Each row of a before or after table is a point. The points were changed in one or more steps. Then noise was added and the rows were shuffled. The steps act on how far a point lies along the listed directions, d1 being the first. Write out the steps. A step turns or swaps two directions, mirrors them in a line or flattens them onto one, adds a multiple of one to another, or multiplies one. Angles are multiples of 10 degrees, from the lower direction toward the higher: turns from -170 to 170, lines from 10 to 170 but not 90. Use the fewest steps. Two steps may share a direction if one is a turn and the other turns, adds or multiplies; they go together, in the order done. Otherwise the lowest direction goes first.

Directions:
(1): [-11.8 -32.8 -14.4]
(2): [ 32.5 -16.2  10.3]
Before (14 x 3):
[[ 0.4  0.7  1.5]
 [-0.7  6.7  0.4]
 [-1.3  1.7  0.0]
 [-6.0 -7.3 -9.6]
 [ 2.2 -6.8  1.3]
 [-4.6 -0.6 -1.7]
 [-3.8 -2.8 -4.3]
 [-3.2  7.6  5.1]
 [ 4.0 -6.6 -0.9]
 [-2.6  0.6 -1.2]
 [-1.6  9.1  4.1]
 [ 8.8 -3.2  2.9]
 [ 0.1  1.9  0.3]
 [-2.4 -0.6 -1.1]]
After (14 x 3):
[[ 0.0  0.8 -0.2]
 [-0.2  0.6  1.1]
 [-0.1  1.8  0.2]
 [ 1.4 -6.6 -2.4]
 [-0.7  6.7  0.3]
 [ 0.0 -6.8  0.2]
 [-2.9  7.4  5.4]
 [-2.8  9.2  3.6]
 [ 1.3 -2.5 -1.7]
 [-0.1 -0.1  0.3]
 [ 1.0 -3.8 -1.2]
 [ 2.6 -6.6 -5.3]
 [-0.1 -0.4 -0.1]
 [-0.4  1.6  0.5]]
Steps: flatten d1 and d2 onto the line at 30 degrees

Directions:
(1): [-17.3  28.8 -30.7  21.5  -2.6  17.3]
(2): [-10.9 -19.0  24.1  30.2 -18.2  23.3]
(3): [ -9.1 -27.5 -17.4 -17.3  21.5  30.6]
Before (9 x 6):
[[  4.8  -0.7   3.6  -7.7   0.8 -15.3]
 [ -2.5   2.7  -5.2  -3.2   2.3  -1.6]
 [ -1.7   2.2  -5.9  -4.4   1.6   6.0]
 [  2.1   3.1   1.9   0.9  -0.5  -3.1]
 [  4.4   2.5   8.1  -2.2   1.2  -8.9]
 [  1.5   2.0   0.9   3.8  -1.2   2.8]
 [  1.5  -4.3   2.2   0.6   2.0   2.5]
 [  2.4  -5.9   4.5  -3.8   0.5  -2.2]
 [ -4.8  -4.2   2.3   7.6  -0.9   7.1]]
After (9 x 6):
[[  1.8   2.4   0.4   3.0  -1.1   2.5]
 [ -4.2  -3.2   0.8   5.4   0.0   5.4]
 [  1.0  -4.0   1.8   1.1   3.1   1.7]
 [  1.7   3.2   1.5   1.3  -0.7  -3.4]
 [  4.1  -2.1   5.1  -5.6  -0.2 -14.4]
 [  4.4   1.8   8.2  -1.8   1.1  -8.1]
 [ -2.6   1.8  -4.5  -1.9   1.7  -1.2]
 [  2.4  -5.3   4.7  -4.4   0.8  -2.5]
 [ -1.6   1.8  -5.2  -3.8   1.8   6.5]]
Steps: multiply d2 by 0.7

Directions:
(1): [-26.0  25.3 -20.4  -2.2   9.5 -22.5 -24.5  29.3]
(2): [-12.5  28.0 -10.8   7.4   1.1 -22.9  25.4 -38.9]
(3): [ 10.4  25.1 -12.4  13.2  10.8  37.0 -29.2 -19.7]
Before (14 x 8):
[[ -4.3   2.4  -0.9  -1.6   2.0  -7.9   9.0  -7.4]
 [ -4.7   2.0  -3.2  -1.4  -1.0  -7.5   3.4   2.6]
 [ -2.0  -0.6   3.3   2.2  -5.6  -7.1  13.1  -6.2]
 [  0.6   4.2  -1.5   0.0  -0.3   2.2  -0.8  -3.3]
 [  5.0   2.5  -1.4   2.1   1.9   6.4  -2.0  -4.3]
 [ -0.4  -2.7   1.8  -0.8  -0.1  -5.7   9.7  -1.8]
 [  4.1  -6.8   2.7  -1.6   1.7  -0.9   2.2   4.3]
 [  6.7  -9.1   4.3  -0.9  -3.9  -0.8   7.8  -5.0]
 [ -5.8  -4.2   0.1  -1.3  -0.7  -5.7   3.9   8.5]
 [  1.5   2.4   0.1   3.2   1.0  -4.4  -4.3   3.8]
 [  0.1   5.2  -1.7   2.7  -1.3  -1.7   6.8 -12.7]
 [ -1.3   9.5  -4.5   4.6   6.1   1.0  -5.7  -4.2]
 [  2.8   6.1  -3.7   0.7   2.8   2.8  -1.4  -4.2]
 [ -2.0   6.2  -1.2   1.7   2.8   5.8  -1.2  -9.0]]
After (14 x 8):
[[ 3.4  0.2 -0.4 -1.3  1.0  0.7  1.6 -0.4]
 [-3.7  2.1 -3.3 -1.4  0.0 -3.4 -1.1  5.3]
 [ 0.9  1.7  0.7  3.0  0.4 -6.0 -2.4  3.2]
 [ 4.8 -1.2  1.1  0.6  0.7  3.3  2.0 -3.4]
 [-6.8  1.6 -3.0  1.2  1.4 -2.9  0.7  6.1]
 [ 2.9 -0.3 -0.2  0.3  3.4  0.1  1.4 -0.4]
 [ 1.2  1.1  0.6 -1.1 -1.5  1.5  0.5 -0.7]
 [ 0.2  0.4  1.6  3.0 -3.0  2.5  1.3 -0.5]
 [ 2.3 -1.6  1.0  0.7 -1.4  3.1  1.2 -3.4]
 [ 6.7 -3.5  1.4  1.3 -1.4  4.3  1.0 -6.6]
 [-1.8 -0.1 -0.3 -1.7  3.2 -0.1  0.2  0.0]
 [-0.6 -1.7  2.4 -0.8  0.5  4.6  1.2 -3.5]
 [ 0.1  0.2  0.5  1.5  3.3 -2.2 -0.8  1.7]
 [ 0.7  0.5 -0.4  0.3  1.6  0.6  1.4  0.0]]
Steps: flatten d1 and d3 onto the line at 160 degrees; multiply d2 by 0
